Rows are points. Each copy is the shape, with its points in the same order, turned, moved and blurred by noise. Is it also mirrored, or only turned?

Shape, 7 rows:
[[-0.14  0.34]
 [ 0.13 -0.30]
 [-0.17 -0.24]
 [-0.12 -0.30]
 [ 0.26 -0.43]
 [ 0.51 -0.12]
 [ 0.17 -0.36]]
Copy 1 (7 x 2):
[[ 0.04 -0.44]
 [-0.09  0.28]
 [-0.26  0.01]
 [-0.26  0.22]
 [-0.09  0.37]
 [ 0.36  0.30]
 [-0.15  0.32]]
Copy 1 is: mirrored
Copy 2 (7 x 2):
[[-0.09  0.40]
 [ 0.10 -0.24]
 [-0.17 -0.18]
 [-0.13 -0.24]
 [ 0.24 -0.40]
 [ 0.52 -0.11]
 [ 0.16 -0.30]]
Copy 2 is: only turned
Copy 3:
[[-0.07 -0.38]
 [-0.13  0.33]
 [-0.39  0.16]
 [-0.38  0.24]
 [-0.10  0.54]
 [ 0.29  0.39]
 [-0.13  0.40]]
Copy 3 is: mirrored
Copy 4, 7 rows:
[[-0.33  0.04]
 [ 0.30 -0.30]
 [ 0.26  0.04]
 [ 0.31  0.01]
 [ 0.37 -0.38]
 [ 0.12 -0.65]
 [ 0.33 -0.34]]
Copy 4 is: mirrored

Shape:
[[-0.26 -0.27  0.55]
 [ 0.28  0.23 -0.45]
 [-0.08 -0.58 -0.04]
 [-0.12 -0.26  0.26]
 [-0.01  0.35  0.13]
 [-0.28 -0.20  0.13]
 [ 0.42 -0.06 -0.16]
 [ 0.37 -0.07  0.23]]
Copy 1, 8 rows:
[[-0.43  0.00  0.54]
 [ 0.27 -0.15 -0.50]
 [-0.63  0.01 -0.14]
 [-0.36  0.00  0.19]
 [ 0.22 -0.19  0.09]
 [-0.42 -0.19  0.17]
 [-0.05  0.25 -0.32]
 [-0.03  0.32  0.02]]
Copy 1 is: mirrored
Copy 2, 8 rows:
[[-0.56 -0.44 -0.02]
 [ 0.45  0.25 -0.13]
 [-0.08 -0.31  0.45]
 [-0.29 -0.30  0.05]
 [-0.12  0.09 -0.40]
 [-0.34 -0.11  0.13]
 [ 0.39 -0.17 -0.10]
 [ 0.11 -0.41 -0.24]]
Copy 2 is: mirrored

Shape:
[[-0.29  0.03  0.24]
 [ 0.39 -0.02  0.31]
 [-0.40  0.23  0.41]
 [-0.36  0.30  0.23]
 [-0.41 -0.20 -0.07]
 [-0.19 -0.37 -0.26]
 [ 0.25  0.14 -0.10]
 [-0.38  0.36  0.05]]
Copy 1, 8 rows:
[[-0.28  0.05  0.13]
 [ 0.38  0.03  0.35]
 [-0.42  0.28  0.27]
 [-0.34  0.36  0.11]
 [-0.34 -0.16 -0.16]
 [-0.07 -0.36 -0.30]
 [ 0.31  0.16 -0.11]
 [-0.33  0.40 -0.08]]
Copy 1 is: only turned
Copy 2 (8 x 3):
[[-0.16  0.09  0.23]
 [ 0.53 -0.08  0.21]
 [-0.15  0.37  0.35]
 [-0.12  0.39  0.13]
 [-0.38 -0.13  0.04]
 [-0.23 -0.43 -0.13]
 [ 0.29 -0.07 -0.21]
 [-0.19  0.38 -0.08]]
Copy 2 is: only turned
Copy 3:
[[-0.37  0.34  0.02]
 [ 0.04  0.01 -0.45]
 [-0.50  0.56 -0.12]
 [-0.33  0.63 -0.04]
 [-0.29  0.21  0.38]
 [-0.05 -0.02  0.44]
 [ 0.25  0.26 -0.10]
 [-0.24  0.70  0.08]]
Copy 3 is: mirrored
Copy 4, 8 rows:
[[-0.04  0.36  0.17]
 [-0.42 -0.07 -0.17]
 [-0.17  0.63  0.11]
 [ 0.01  0.61 -0.04]
 [ 0.28  0.21  0.34]
 [ 0.30 -0.10  0.32]
 [ 0.03 -0.08 -0.26]
 [ 0.16  0.56 -0.04]]
Copy 4 is: mirrored

Shape (8 x 4):
[[-0.27  0.23 -0.45  0.02]
 [-0.25  0.06 -0.22 -0.21]
 [-0.11  0.25 -0.38 -0.29]
 [ 0.08  0.44  0.37  0.22]
 [ 0.18  0.45  0.29  0.06]
 [ 0.41  0.33  0.29  0.31]
 [ 0.06  0.52 -0.08 -0.23]
 [ 0.28 -0.25  0.10  0.14]]
Copy 1 (8 x 4):
[[-0.36 -0.18 -0.02  0.29]
 [-0.19 -0.10  0.20  0.12]
 [-0.30  0.04  0.28  0.19]
 [-0.11  0.41 -0.35 -0.22]
 [-0.11  0.52 -0.16 -0.13]
 [ 0.04  0.59 -0.38 -0.04]
 [-0.36  0.34  0.12  0.06]
 [ 0.45  0.15 -0.16  0.12]]
Copy 1 is: mirrored
Copy 2 (8 x 4):
[[-0.40 -0.04 -0.43  0.00]
 [-0.30 -0.09 -0.20 -0.17]
 [-0.17 -0.10 -0.42 -0.21]
 [-0.19  0.70  0.09 -0.32]
 [-0.05  0.59 -0.07 -0.34]
 [ 0.12  0.79  0.03 -0.09]
 [-0.15  0.34 -0.37 -0.43]
 [ 0.11  0.29  0.27  0.22]]
Copy 2 is: only turned
Copy 3 (8 x 4):
[[-0.24  0.41 -0.47  0.02]
 [-0.36  0.20 -0.18 -0.06]
 [-0.31  0.31 -0.27 -0.31]
 [ 0.21  0.45  0.37  0.16]
 [ 0.17  0.46  0.35 -0.04]
 [ 0.50  0.28  0.31  0.02]
 [-0.10  0.54  0.05 -0.33]
 [ 0.20 -0.24  0.06  0.05]]
Copy 3 is: only turned

Shape, 8 rows:
[[ 0.27 -0.28 -0.21 -0.20]
 [-0.12  0.39  0.49  0.37]
 [ 0.34  0.25 -0.09  0.41]
 [-0.17 -0.08 -0.33  0.01]
 [ 0.23  0.23 -0.01 -0.03]
 [ 0.37 -0.10  0.04 -0.36]
 [ 0.29  0.54 -0.12 -0.07]
 [-0.44 -0.37  0.06  0.43]]
Copy 1:
[[ 0.38 -0.25 -0.23 -0.28]
 [-0.06  0.34  0.53  0.37]
 [ 0.27  0.01 -0.08  0.54]
 [-0.10 -0.12 -0.32 -0.13]
 [ 0.28  0.17 -0.10  0.11]
 [ 0.57 -0.04 -0.05 -0.23]
 [ 0.23  0.38 -0.26  0.18]
 [-0.42 -0.43  0.25  0.07]]
Copy 1 is: only turned
Copy 2 (8 x 4):
[[ 0.19 -0.52 -0.23 -0.26]
 [ 0.16  0.27  0.48  0.35]
 [ 0.46 -0.06 -0.14  0.34]
 [-0.17 -0.29 -0.29  0.00]
 [ 0.31  0.00 -0.09 -0.10]
 [ 0.31 -0.38 -0.04 -0.43]
 [ 0.39  0.26 -0.26 -0.14]
 [-0.39 -0.50  0.20  0.45]]
Copy 2 is: only turned
Copy 3:
[[ 0.05 -0.43 -0.18 -0.26]
 [ 0.05  0.46  0.26  0.42]
 [ 0.28  0.26 -0.37  0.09]
 [-0.35 -0.13 -0.29 -0.07]
 [ 0.12  0.14 -0.09 -0.19]
 [ 0.20 -0.27  0.07 -0.38]
 [ 0.11  0.41 -0.16 -0.37]
 [-0.40 -0.22 -0.11  0.59]]
Copy 3 is: only turned

Shape, 9 rows:
[[-0.41  0.20 -0.40  0.30  0.03 -0.33]
 [-0.03  0.07 -0.28 -0.16  0.43  0.27]
 [ 0.33 -0.18  0.46 -0.33  0.21  0.51]
 [ 0.24  0.40  0.08  0.47  0.22  0.26]
 [ 0.20 -0.32  0.39  0.56  0.29  0.23]
 [-0.14 -0.46 -0.16  0.27  0.45 -0.21]
 [ 0.11 -0.08  0.07  0.18 -0.29 -0.17]
 [-0.07  0.34  0.31  0.38  0.03 -0.10]
 [ 0.09 -0.01 -0.16 -0.24  0.12 -0.38]]
Copy 1, 9 rows:
[[-0.32  0.06  0.00  0.52  0.05 -0.59]
 [ 0.21 -0.23  0.00  0.54  0.04  0.26]
 [ 0.37 -0.19  0.12 -0.28  0.15  0.65]
 [ 0.02  0.20 -0.26  0.13  0.63  0.09]
 [-0.41 -0.09 -0.23 -0.38  0.33  0.29]
 [-0.45 -0.46 -0.13  0.16 -0.11 -0.11]
 [-0.02  0.19  0.02 -0.19 -0.03 -0.34]
 [-0.11  0.12  0.05 -0.03  0.57 -0.27]
 [ 0.24 -0.36 -0.01  0.16 -0.07 -0.33]]
Copy 1 is: mirrored
Copy 2, 9 rows:
[[-0.79  0.21 -0.29  0.06 -0.18 -0.04]
 [-0.36  0.29  0.22 -0.34  0.27 -0.21]
 [ 0.49  0.14  0.52 -0.22  0.24 -0.02]
 [-0.16  0.61  0.21  0.42  0.28 -0.06]
 [-0.06 -0.03  0.60  0.45  0.17  0.24]
 [-0.62 -0.34  0.22  0.04  0.16  0.02]
 [-0.04  0.07 -0.22  0.20 -0.05  0.30]
 [-0.11  0.35  0.03  0.48 -0.21 -0.11]
 [-0.19 -0.10 -0.33 -0.16  0.10 -0.19]]
Copy 2 is: only turned
